Rows are points. The points of each table are mixes of a few directions, plus a little noise. How many directions does each table use, and how many do they share? Where both have some left over, give the other angles between the two spaces (their principal angles), to ten degrees, smallest first.

First, 7 rows:
-.35  -.61  .01
-.09  .15  .31
.34  -.39  -.94
.18  .31  -.01
-.21  -.04  .32
.19  .44  .11
-.05  .12  .21
Second, 7 rows:
-.24  -.54  -.10
.32  -.09  -.63
.26  .42  -.06
-.18  -.03  .27
-.47  -.37  .43
.16  .02  -.25
.14  .60  .32
Directions: first 2, second 2, shared 2

First (7 x 6):
-.16  -.33  .35  -.29  .32  .02
-.26  -.28  .10  .10  -.05  -.19
.32  .34  -.14  -.12  .06  .23
-.15  -.28  .28  -.23  .25  .00
-.22  .10  -.52  .84  -.78  -.45
.14  .21  -.17  .08  -.11  .06
.32  .23  .08  -.39  .33  .33
Second:
-.02  .10  .07  -.11  .18  .12
.03  -.17  -.12  .18  -.29  -.19
.03  -.13  -.09  .14  -.23  -.15
.00  -.03  -.02  .03  -.04  -.03
.04  -.19  -.13  .20  -.32  -.21
-.08  .40  .28  -.44  .70  .45
-.11  .54  .37  -.59  .94  .60
.05  -.23  -.16  .26  -.41  -.26
.06  -.30  -.20  .33  -.52  -.33
Directions: first 2, second 1, shared 0; angles 30

First:
.21  .07  -.17  -.02  .23  .03  .06  -.39  -.57
.12  -.17  .32  -.17  .10  .17  .47  .24  .49
-.30  .01  .13  .19  -.31  -.20  -.11  .21  .52
-.17  -.12  .17  -.13  .13  -.09  .25  .15  .25
-.05  .05  .08  .16  .30  .13  .25  -.38  -.32
.03  .06  -.13  .02  .57  .67  -.06  -.30  -.94
.02  .01  -.11  -.06  -.26  -.10  -.30  .24  .16
-.08  .01  -.20  -.13  -.29  -.50  -.30  .17  .13
.22  .08  -.10  .14  -.47  -.12  -.26  .06  .28
Second (7 x 9):
-.32  -.20  -.02  .62  -.10  .22  .05  .35  -.02
.35  .18  -.20  -.76  .12  -.33  -.07  -.39  .32
.09  -.17  .14  .05  -.06  -.10  .11  -.25  -.25
.18  -.16  .08  -.12  -.04  -.20  .11  -.37  -.17
-.18  -.58  -.03  .66  -.20  -.05  .25  -.08  -.10
.00  .43  .02  -.30  .13  .16  -.20  .25  .09
-.13  .50  .00  -.15  .14  .30  -.25  .49  .13
Directions: first 5, second 3, shared 0; angles 30, 50, 60

First (11 x 12):
-.66  .66  .33  .27  -.09  .18  .08  -.02  -.36  .24  .20  .02
-.83  .78  .36  .34  -.07  .20  .10  -.07  -.43  .27  .27  .02
.37  -.51  -.37  -.15  .20  -.17  -.03  -.14  .27  -.26  -.03  -.01
.83  -.55  -.07  -.35  -.16  -.09  -.11  .29  .33  -.08  -.40  -.02
-.03  -.47  -.62  .03  .50  -.24  .04  -.50  .22  -.42  .28  .00
-.61  .72  .44  .25  -.20  .22  .06  .10  -.38  .32  .12  .02
.01  .02  .03  -.01  -.03  .01  .00  .03  -.01  .02  -.02  .00
.62  -.71  -.43  -.25  .18  -.21  -.06  -.08  .38  -.31  -.14  -.02
-.73  .85  .52  .30  -.22  .26  .07  .10  -.45  .37  .15  .02
.62  -.62  -.31  -.26  .09  -.17  -.07  .02  .34  -.23  -.19  -.01
.40  -.15  .12  -.17  -.20  .02  -.07  .26  .10  .06  -.26  -.01
Second (10 x 12):
-.38  .22  -.10  .02  .26  .03  -.16  -.14  -.15  -.06  .14  .03
-.26  -.14  -.84  -.10  .66  .38  -.34  -.50  -.34  -.66  .62  -.14
.17  -.27  -.40  -.07  .16  .20  -.06  -.17  -.07  -.33  .23  -.11
.24  .07  .59  .07  -.49  -.27  .26  .37  .26  .46  -.45  .09
.74  -.60  -.25  -.11  -.23  .16  .18  .05  .15  -.24  .02  -.15
-.24  .18  .04  .03  .11  -.03  -.07  -.04  -.07  .04  .03  .04
-.12  .28  .52  .09  -.26  -.25  .11  .24  .12  .42  -.32  .12
.94  -.41  .61  .00  -.88  -.24  .50  .55  .48  .45  -.60  .00
-.57  .28  -.29  .01  .49  .11  -.28  -.29  -.27  -.21  .31  .02
-.51  .40  .13  .07  .19  -.09  -.14  -.06  -.12  .13  .02  .10
Directions: first 2, second 2, shared 0; angles 30, 40

First, 8 rows:
.03  .02  -.05  -.01  -.30  .03  -.39  .16  -.52  .09  .10  .28  .03  .15
-.02  -.02  .02  .09  -.27  -.05  -.18  .05  -.19  .13  -.05  .02  -.14  -.20
-.03  -.02  .07  -.04  .62  -.02  .72  -.28  .92  -.22  -.13  -.44  .03  -.11
.06  .07  -.09  -.15  -.02  .12  -.26  .15  -.41  -.06  .21  .34  .24  .49
.04  .04  -.02  -.21  .63  .11  .47  -.14  .52  -.29  .08  -.11  .30  .40
.01  .00  -.05  .11  -.75  -.04  -.76  .27  -.94  .29  .07  .40  -.15  -.07
-.06  -.06  .06  .18  -.28  -.12  -.07  -.02  -.01  .17  -.16  -.15  -.28  -.47
-.03  -.03  .06  .02  .37  -.04  .48  -.20  .64  -.12  -.13  -.34  -.04  -.18
Second:
-.03  -.03  .02  .11  -.23  -.07  -.12  .02  -.10  .12  -.08  -.04  -.16  -.25
-.03  -.04  .03  .13  -.26  -.08  -.13  .02  -.11  .14  -.08  -.04  -.19  -.29
.05  .06  -.05  -.20  .43  .13  .22  -.03  .19  -.22  .14  .07  .30  .47
.01  .02  -.01  -.05  .11  .04  .06  -.01  .05  -.06  .04  .02  .08  .12
-.01  -.01  .01  .04  -.09  -.02  -.04  .01  -.04  .04  -.03  -.01  -.06  -.09
.09  .10  -.08  -.33  .69  .21  .36  -.06  .31  -.36  .23  .11  .50  .77
.10  .11  -.09  -.38  .81  .24  .41  -.06  .37  -.42  .26  .13  .58  .91
-.10  -.11  .09  .39  -.83  -.25  -.43  .07  -.37  .43  -.27  -.13  -.59  -.93
-.08  -.09  .07  .30  -.63  -.19  -.32  .05  -.28  .33  -.21  -.10  -.45  -.71
Directions: first 2, second 1, shared 1

First, 10 rows:
-.07  -.04  .41  -.44  .33  -.37  .05  -.46  .27  -.13  -.23  .11  .50  -.59  .27  .08  -.08  .54  -.27  .71
.02  -.13  .10  .33  .14  .14  .10  .26  -.26  .07  -.03  .00  -.35  .26  .00  -.11  -.15  -.21  .28  -.42
.02  .66  -.35  -.06  -.68  -.33  -.75  -.23  -.05  .04  .65  .33  .72  .15  -.52  .22  .09  -.08  -.40  .39
.26  -.44  .76  -.46  .60  -.18  .45  -.40  .25  -.42  -.66  .38  .46  -.36  .67  -.14  -.27  .76  -.20  .07
.08  .43  .30  .23  .23  -.13  -.34  -.42  -.13  .03  .41  .22  -.35  .50  -.21  .09  -.14  .05  .27  -.38
-.23  .09  -.35  .27  -.11  .17  -.07  .27  -.10  .28  .22  -.38  -.51  .07  -.25  .04  .16  -.43  .24  -.02
-.04  -.58  -.15  .12  .05  .37  .54  .59  -.06  .02  -.47  -.31  -.30  -.13  .26  -.20  .04  -.24  .16  -.24
.35  .72  -.23  -.04  -.36  .01  -.57  -.58  .15  -.15  .67  .33  -.12  .85  -.39  .17  .18  .07  -.02  -.62
-.25  -.16  .12  .25  -.01  -.19  -.03  .41  -.36  .20  -.08  .02  .36  -.37  -.06  -.05  -.23  -.20  -.05  .48
-.14  -.55  -.63  -.20  -.18  .52  .62  .55  .31  .05  -.47  -.70  -.42  -.37  .24  -.10  .42  -.27  .02  .03
Second:
.43  .69  -.03  .09  -.05  -.39  .34  .42  -.24  -.34  .19  -.33  .00  .05  .09  -.11  .08  .23  -.15  .02
-.12  .35  .43  -.05  .40  -.32  -.36  -.68  .08  .08  .27  .15  -.09  -.01  -.09  .18  -.14  .28  .10  .26
.21  .50  .32  -.12  .66  -.30  .55  -.17  .16  -.23  -.03  -.63  -.74  -.16  .33  -.04  .12  .49  .21  .09
-.32  -.14  .25  .42  -.12  -.37  -.30  .50  -.63  .29  .04  .31  .76  -.39  -.21  -.03  -.43  -.29  -.13  .66
-.47  -.86  -.05  -.21  .01  .60  -.48  -.67  .43  .38  -.21  .45  -.08  .09  -.11  .19  -.02  -.25  .18  -.20
-.20  .15  .39  .20  .26  -.40  -.15  .03  -.30  .15  .08  .06  .22  -.30  -.06  .02  -.27  .04  .03  .51
.41  -.08  -.58  -.15  -.37  .42  .54  .46  .20  -.32  -.20  -.35  -.29  .27  .21  -.17  .38  -.06  -.09  -.62
.44  -.32  -.94  -.08  -.93  .64  .38  .79  .09  -.29  -.21  -.10  .14  .42  .05  -.22  .40  -.36  -.26  -.82
-.35  -.29  .21  -.08  .12  .12  -.53  -.67  .20  .28  .07  .41  .07  .03  -.17  .20  -.13  -.05  .11  .08
Directions: first 5, second 4, shared 3; angles 90

First, 10 rows:
.03  .01  -.06  .01  -.06  .04  -.10  -.02  .04  -.04  .18  -.07  -.02  -.01  -.03  .02  .01  .01  -.08  .06  -.01  -.01  .04  -.01  .08  .02  -.04  -.01  .04  .06  .03  -.08
-.03  -.02  .09  -.02  .09  -.06  .16  .02  -.06  .06  -.27  .10  .03  .01  .04  -.03  -.02  -.01  .12  -.09  .02  .02  -.06  .02  -.12  -.03  .05  .01  -.06  -.10  -.04  .13
.03  .01  -.07  .01  -.06  .05  -.12  -.02  .04  -.04  .20  -.08  -.02  -.01  -.03  .02  .01  .00  -.09  .07  -.02  -.02  .04  -.01  .09  .03  -.04  -.01  .04  .07  .03  -.09
.05  .02  -.11  .02  -.11  .08  -.19  -.03  .07  -.07  .34  -.13  -.04  -.02  -.05  .04  .03  .01  -.14  .11  -.03  -.02  .07  -.02  .15  .04  -.07  -.02  .07  .12  .06  -.16
.08  .03  -.20  .03  -.19  .13  -.34  -.05  .13  -.13  .58  -.22  -.06  -.03  -.09  .06  .04  .02  -.25  .19  -.05  -.04  .12  -.04  .25  .07  -.11  -.03  .13  .20  .10  -.28
-.13  -.05  .32  -.05  .30  -.21  .54  .08  -.20  .21  -.94  .36  .10  .04  .13  -.10  -.07  -.02  .40  -.31  .08  .06  -.20  .06  -.41  -.12  .19  .06  -.20  -.33  -.15  .44
-.11  -.04  .29  -.05  .27  -.19  .49  .07  -.18  .19  -.85  .32  .10  .03  .12  -.09  -.06  -.02  .36  -.28  .07  .05  -.18  .05  -.37  -.11  .17  .05  -.18  -.30  -.14  .40
.08  .03  -.20  .04  -.19  .13  -.35  -.06  .13  -.13  .61  -.23  -.07  -.03  -.09  .07  .04  .02  -.26  .20  -.05  -.04  .13  -.04  .26  .08  -.12  -.04  .13  .21  .10  -.29
.03  .01  -.09  .02  -.08  .06  -.16  -.02  .06  -.05  .26  -.10  -.03  -.01  -.04  .03  .02  .01  -.11  .09  -.02  -.02  .05  -.02  .11  .03  -.05  -.02  .06  .09  .04  -.12
-.02  -.01  .04  -.01  .04  -.03  .07  .01  -.03  .03  -.11  .04  .01  .00  .01  -.01  -.01  .00  .05  -.04  .01  .01  -.02  .01  -.05  -.01  .02  .01  -.02  -.04  -.02  .05
Second:
-.10  -.17  .11  .05  -.09  -.19  -.11  .09  -.27  .24  -.22  -.35  -.19  .07  -.27  .05  .05  -.03  -.08  .09  -.09  .36  -.02  .10  .02  -.20  .02  -.02  .25  .00  -.30  .26
-.13  .00  -.03  -.01  .01  -.21  -.16  .02  .11  -.06  .11  -.15  .14  -.06  -.03  -.01  .04  .12  -.18  .02  .02  -.02  .15  .02  -.06  .06  .16  .15  .06  -.02  .12  -.12
.14  .02  .09  -.03  .11  .13  .29  -.04  .02  .01  -.23  .36  .02  .03  .15  -.05  -.11  -.05  .20  -.11  .11  -.13  -.08  .00  -.12  .01  -.07  -.04  -.17  -.05  .07  .15
-.01  -.03  -.08  .04  -.13  .08  -.17  .01  -.11  .03  .18  -.23  -.15  .03  -.13  .06  .07  -.06  -.04  .12  -.13  .15  -.06  -.02  .20  -.06  -.09  -.11  .13  .09  -.18  -.06
-.07  .21  -.09  -.07  .19  .15  .28  -.03  .12  -.20  -.11  .40  .23  -.07  .33  -.07  .02  .00  .33  -.23  -.04  -.30  -.19  -.14  -.07  .18  .08  -.02  -.37  -.17  .08  -.24
.24  .16  -.01  -.06  .15  .34  .40  -.11  .19  -.17  -.05  .64  .11  -.01  .36  -.08  -.15  -.06  .31  -.17  .15  -.40  -.11  -.09  -.09  .15  -.14  -.08  -.38  -.03  .25  -.05
-.09  -.13  .01  .05  -.13  -.18  -.28  .05  -.10  .12  .10  -.40  -.11  .02  -.25  .06  .06  .03  -.24  .15  -.06  .25  .11  .07  .07  -.11  .03  .04  .27  .07  -.12  .06
.01  -.09  -.01  .03  -.11  -.13  -.25  .01  .04  .03  .22  -.26  -.04  .00  -.16  .03  .00  .06  -.29  .14  .05  .09  .20  .07  .04  -.03  .01  .08  .20  .11  .08  .00
Directions: first 1, second 4, shared 1

First, 9 rows:
.14  .06  -.07  .12  .18  -.09  .09  -.19  .00  .20  .16  -.35  -.26  -.01  .12  -.19  .16  .63  -.07  .20  .24  .73  .14  .38  -.26  .39  -.15  -.19  .32  -.20  .40  .08
-.09  .17  -.22  -.13  -.26  .05  -.02  -.22  -.07  .09  -.25  -.01  .18  .01  -.41  -.02  -.35  -.28  .09  .06  .04  -.15  -.45  -.02  .17  -.05  .30  -.01  -.30  -.04  -.31  .02
-.03  .04  -.25  .13  .02  .09  .19  .16  .12  .04  .09  .36  -.22  .30  -.19  .18  -.08  -.28  -.16  -.13  .07  -.40  .23  -.04  .19  -.30  .44  .26  .08  .25  -.19  -.07
-.25  .17  -.28  .14  -.14  .29  .09  -.06  .25  .21  -.12  .12  .27  .11  -.40  .00  -.46  -.46  .24  -.29  .07  -.46  -.09  .04  .33  -.24  .59  .07  -.29  .25  -.52  -.12
-.26  -.09  -.04  .33  .38  -.08  .07  .34  .51  -.14  .31  .46  -.06  .34  .20  .31  .52  -.11  -.10  -.29  .06  -.42  .58  -.23  -.09  -.87  .30  .38  .71  .28  .12  .20
.28  .04  .21  -.51  -.21  -.22  -.05  .04  -.56  -.04  .07  -.41  -.30  -.35  .09  -.14  .13  .57  -.12  .46  .09  .52  -.14  .15  -.15  .94  -.68  -.22  -.20  -.32  .41  -.10
.25  -.18  .21  .04  -.09  .24  -.04  -.08  -.23  -.02  -.19  -.12  .11  -.18  .17  -.19  -.39  -.18  .07  -.11  -.30  .07  -.10  .05  .12  .40  -.26  -.26  -.52  .02  -.19  -.28
-.28  .19  .02  -.19  -.24  .15  -.06  .04  .08  .16  -.04  -.24  .39  -.27  -.25  -.11  -.24  -.09  .41  -.13  .12  -.23  -.13  .05  .19  .23  .04  -.10  -.39  .07  -.24  -.14
.24  -.40  .41  .08  .35  -.42  -.27  -.02  -.11  -.51  -.03  .18  -.10  .05  .66  .15  .70  .19  -.36  .22  -.37  .34  -.04  -.37  -.50  -.52  -.58  .05  .60  -.29  .54  .40
Second, 8 rows:
.07  .25  -.27  .08  .07  -.13  .35  -.24  .07  .22  -.07  -.09  -.15  .33  -.14  .14  -.16  -.04  -.03  .06  .24  -.04  -.32  .06  -.09  .04  .47  .23  -.18  .26  -.03  -.07
-.09  .00  .36  -.28  .05  -.34  -.24  -.11  .00  -.07  -.11  -.13  .34  -.34  .11  -.13  .26  .15  .05  .23  -.04  .25  -.35  .10  -.34  -.08  -.48  -.20  .10  -.33  .20  .40
.16  -.16  .02  .52  .30  .19  .31  -.03  .27  .01  -.11  .21  .04  .42  .34  .19  -.26  -.53  .03  -.45  -.24  -.44  .07  -.19  .05  -.36  .41  .25  -.28  .59  -.28  -.29
.01  -.02  -.13  .35  .10  .01  .00  -.39  .11  -.14  -.24  -.22  .19  .32  .23  .20  -.02  -.08  .21  -.13  -.12  .02  -.43  -.50  -.09  -.31  .32  .21  -.10  .17  .01  -.11
.00  .07  -.50  -.14  -.39  .48  .08  .49  -.29  .13  .43  .20  -.69  .00  -.54  -.06  -.18  .22  -.22  -.01  .26  -.09  .89  .23  .64  .58  .20  -.03  .15  -.05  -.13  -.38
-.03  .18  -.33  -.27  -.29  .11  .05  .21  -.23  .15  .24  .01  -.42  -.07  -.46  -.07  -.04  .29  -.15  .20  .31  .10  .33  .25  .27  .45  .08  -.05  .12  -.16  .02  -.10
-.07  -.11  .87  -.28  .35  -.65  -.29  -.20  .21  -.10  -.29  -.09  .77  -.51  .48  -.19  .37  -.07  .09  .20  -.25  .20  -.68  .20  -.74  -.42  -.81  -.30  .01  -.31  .23  .70
-.06  -.21  -.03  .01  -.19  .33  -.27  .27  -.14  -.19  .16  .08  -.08  -.15  -.02  -.07  .05  .09  .01  -.12  -.16  .00  .50  -.14  .31  .09  -.20  -.13  .18  -.17  -.02  -.15
Directions: first 6, second 4, shared 2; angles 50, 90

First (9 x 32):
.20  .48  .03  .11  .46  -.11  -.27  .27  -.64  -.09  .17  .45  .27  .02  .00  -.15  .27  -.22  -.03  -.38  -.10  .01  .21  .18  -.16  -.11  .47  .13  .01  .33  -.49  -.25
-.06  .66  -.13  -.18  .15  .03  -.23  -.31  .37  -.18  -.08  -.13  .41  -.08  -.01  .16  -.05  -.20  -.20  .08  .19  .17  .21  -.01  .06  .19  .26  .06  -.09  -.09  .02  -.11
-.11  -.53  -.05  -.08  -.33  .09  .29  .04  .31  .17  -.07  -.27  -.23  .00  .17  .21  -.20  .21  -.15  .43  -.01  -.02  .01  -.21  .31  -.16  -.19  -.21  .11  -.09  .41  .34
-.20  -.18  .00  .16  .11  -.04  .04  .00  -.32  .04  -.10  .25  -.14  -.07  -.17  -.25  .03  -.06  .25  -.27  -.01  -.16  -.21  -.02  -.18  -.02  -.07  .07  -.04  .02  -.10  -.25
.40  -.47  .26  -.19  -.80  .08  .25  -.19  .94  .00  .15  -.83  -.34  .25  .15  .26  -.18  .42  -.02  .52  .00  .14  -.24  .08  .09  .34  -.78  -.11  -.02  -.47  .42  .64
-.38  -.37  -.20  .17  .30  .01  .15  .38  -.68  .24  -.12  .50  -.09  -.15  .06  -.07  .01  -.06  -.07  -.06  -.12  -.20  .16  -.25  .22  -.53  .39  -.15  .19  .38  .01  -.13
-.09  .21  .08  .13  .17  -.04  -.26  -.22  -.19  -.13  -.01  .24  .04  -.06  -.40  -.38  .14  -.09  .46  -.58  .00  -.11  -.40  .23  -.49  .30  -.16  .23  -.16  -.09  -.32  -.40
.26  .21  .10  -.02  -.12  -.20  .26  -.16  .23  -.12  -.16  -.32  -.08  .11  .25  .15  -.12  -.30  -.25  .33  .28  .17  .25  -.13  .05  .19  -.13  .15  -.20  -.20  .05  .01
-.03  -.02  -.08  -.09  .05  .19  -.24  .19  -.02  .07  .23  .11  .18  -.03  -.05  .06  .10  .28  -.01  -.07  -.25  -.01  -.01  .13  .11  -.17  .22  -.17  .21  .19  -.01  .19
Second:
-.17  .14  -.10  -.09  .02  .10  -.14  -.18  .24  -.04  -.03  -.05  .16  -.08  -.13  .04  -.04  .05  .03  -.02  .02  .00  -.06  .01  .00  .08  .04  -.03  .01  -.06  .08  -.03
.55  -.53  .47  .46  -.09  -.42  .47  .41  -.87  .03  .06  .22  -.67  .30  .13  -.43  .19  -.21  .31  -.28  -.05  -.14  -.17  .10  -.43  .02  -.47  .30  -.20  .04  -.45  -.16
-.59  .52  -.39  -.34  .19  .39  -.60  -.45  .62  -.06  .00  .00  .63  -.31  -.38  .15  -.06  .21  .04  -.14  -.03  .04  -.13  .06  .10  .09  .35  -.18  .14  -.03  .23  -.06
-.01  -.02  .03  -.02  -.12  -.03  .09  -.17  .21  -.02  -.09  -.17  -.09  .01  .00  .01  -.09  -.05  .02  .09  .11  .02  -.05  -.06  -.02  .12  -.19  .05  -.09  -.17  .11  -.01
-.05  -.01  .03  -.03  -.15  -.04  .09  -.27  .30  -.05  -.15  -.21  -.09  .00  -.06  -.01  -.11  -.06  .08  .06  .16  .01  -.13  -.05  -.09  .22  -.26  .08  -.13  -.24  .12  -.07
.42  -.47  .40  .31  -.32  -.38  .60  .03  -.25  -.03  -.17  -.19  -.69  .25  .17  -.23  -.04  -.27  .18  .06  .20  -.04  -.17  -.06  -.31  .25  -.69  .29  -.30  -.28  -.13  -.10
-.16  .25  -.25  -.19  .19  .21  -.28  .12  .08  .05  .13  .10  .39  -.12  .04  .22  .03  .16  -.27  .10  -.14  .06  .25  .00  .31  -.26  .50  -.24  .23  .26  .09  .16
.04  .13  -.19  -.11  .28  .16  -.21  .50  -.30  .14  .26  .27  .34  -.03  .24  .25  .14  .15  -.40  .13  -.28  .05  .47  -.02  .42  -.52  .70  -.28  .35  .49  -.05  .27
Directions: first 5, second 3, shared 3

First, 10 rows:
.05  .06  -.10  -.23  -.16  -.12  .13  -.04  .03  .16  .03  -.17  -.19  -.09  -.10  .06  .05  .06  -.09  .06  .12  -.05  -.03  .13  -.08  -.20  .11  .13  -.07  .17  -.02  -.17
-.06  -.23  .01  .02  -.10  -.19  .09  -.04  .06  -.19  .19  -.01  -.40  .08  .20  .22  -.06  -.05  -.08  -.14  .18  -.01  -.06  -.16  -.26  .05  .05  -.09  -.19  .27  .20  -.22
.27  -.11  .00  .26  -.02  .01  .31  -.06  -.07  -.12  .26  -.25  .07  -.27  .32  .39  -.09  .18  .16  .20  .10  -.05  -.33  .37  .17  -.36  .51  -.19  .11  .41  -.05  .08
-.15  -.03  -.01  -.14  -.14  -.11  -.44  .07  -.02  .11  -.33  .14  .14  .18  -.18  -.21  -.02  -.02  -.14  -.16  -.01  .03  .33  -.34  -.13  .31  -.34  .24  -.04  -.30  -.05  -.04
-.33  .34  .12  -.05  .41  .37  -.46  .14  .01  .13  -.44  .52  .45  .33  -.45  -.77  .15  -.28  .02  -.14  -.48  .13  .41  -.38  .19  .57  -.76  .08  .14  -.94  -.07  .34
-.14  .07  .04  -.05  .17  .09  .06  .00  .07  -.05  .04  .16  -.17  .14  -.08  -.17  .07  -.16  -.01  -.09  -.09  .03  .04  -.12  -.06  .14  -.21  -.08  -.07  -.15  .12  -.01
.22  -.29  -.04  .15  -.35  -.26  -.10  -.02  -.11  -.05  .01  -.27  .14  -.18  .29  .44  -.19  .27  -.02  .07  .26  -.05  -.09  .09  -.04  -.19  .38  .06  .03  .39  -.10  -.07
-.17  -.04  .11  .12  .24  .12  -.04  .02  .05  -.19  .04  .26  -.08  .20  .04  -.16  .02  -.19  .03  -.16  -.13  .07  .05  -.24  -.05  .29  -.26  -.17  -.05  -.20  .15  .07
.13  .12  .00  .09  .14  .16  .25  -.02  -.02  .02  .13  -.08  .09  -.16  .03  .03  .04  .04  .13  .17  -.08  -.02  -.19  .29  .21  -.22  .20  -.12  .12  .06  -.05  .13
.19  .10  -.13  -.17  -.19  -.09  .22  -.05  -.01  .21  .06  -.30  -.06  -.24  -.06  .16  .03  .17  -.02  .19  .13  -.08  -.13  .35  .05  -.39  .32  .12  .02  .28  -.12  -.10
Second, 11 rows:
-.38  .00  -.08  -.01  .01  .12  .55  .48  -.02  -.04  -.25  .12  -.24  .26  -.15  .27  -.35  .16  .10  -.08  .09  -.08  .01  .31  -.02  .19  .20  .00  -.03  .21  .08  .11
-.24  .04  -.09  .11  .04  -.07  .16  .05  -.05  .13  .08  -.08  -.13  -.25  -.04  -.10  .23  -.01  .29  .02  .22  -.05  -.11  .02  -.03  .05  .26  -.09  .09  .11  .07  -.29
-.06  -.06  .07  .10  -.10  .25  .21  -.02  -.21  -.20  -.12  -.23  .17  -.03  -.38  .26  .11  -.08  .11  .21  .13  .10  .18  -.40  -.12  .12  -.21  -.24  .23  .01  .14  -.11
-.46  -.44  -.13  -.37  -.18  -.29  -.63  -.18  -.43  .64  -.03  .12  -.33  -.30  .06  -.15  .58  -.35  -.17  .04  .44  -.22  -.68  .12  .01  -.15  .14  .50  -.24  .30  -.41  -.29
.18  .11  .02  .07  .09  -.11  -.11  -.18  .12  -.13  -.01  -.08  .17  -.02  .24  -.23  -.15  .21  -.17  -.03  -.27  .17  .18  .00  .04  -.01  .06  .04  -.09  -.44  .10  .12
.78  .09  .19  -.09  .00  .11  -.46  -.14  .37  -.03  .46  .30  .12  .24  .06  .08  .03  -.35  -.05  -.11  -.21  -.19  -.02  -.10  .12  -.30  -.55  -.09  .07  .41  -.27  .22
.05  .10  .02  .11  .02  .17  .26  .17  .09  -.08  .11  .01  -.03  .04  -.20  .18  .01  -.09  .27  .00  .09  -.09  .07  -.07  -.03  .03  -.07  -.25  .18  .29  .06  -.07
-.15  -.08  -.02  .02  -.03  -.05  -.07  -.16  -.20  -.01  -.14  -.20  .09  -.17  -.02  -.09  .13  .05  -.07  .12  .04  .14  .03  -.17  -.05  .06  .06  .04  -.01  -.28  .07  -.11
.26  -.05  .09  -.20  -.04  .12  -.06  .18  .15  -.10  -.08  .31  -.02  .50  .03  .25  -.44  -.01  -.31  -.14  -.24  -.08  .05  .20  .08  -.06  -.29  .15  -.16  .17  -.17  .45
.16  .10  .04  .17  .06  -.06  -.10  -.31  .00  -.16  .04  -.27  .26  -.23  .08  -.23  .12  .12  .00  .11  -.14  .22  .21  -.27  -.03  .01  .01  -.12  .08  -.45  .17  -.11
-.13  .18  -.11  .10  .16  -.18  .22  .11  .16  -.03  -.07  .00  -.07  -.03  .30  -.26  -.27  .36  .00  -.14  -.17  .09  .08  .33  .04  .08  .40  .06  -.14  -.33  .16  .07
Directions: first 4, second 5, shared 0; angles 50, 60, 80, 90
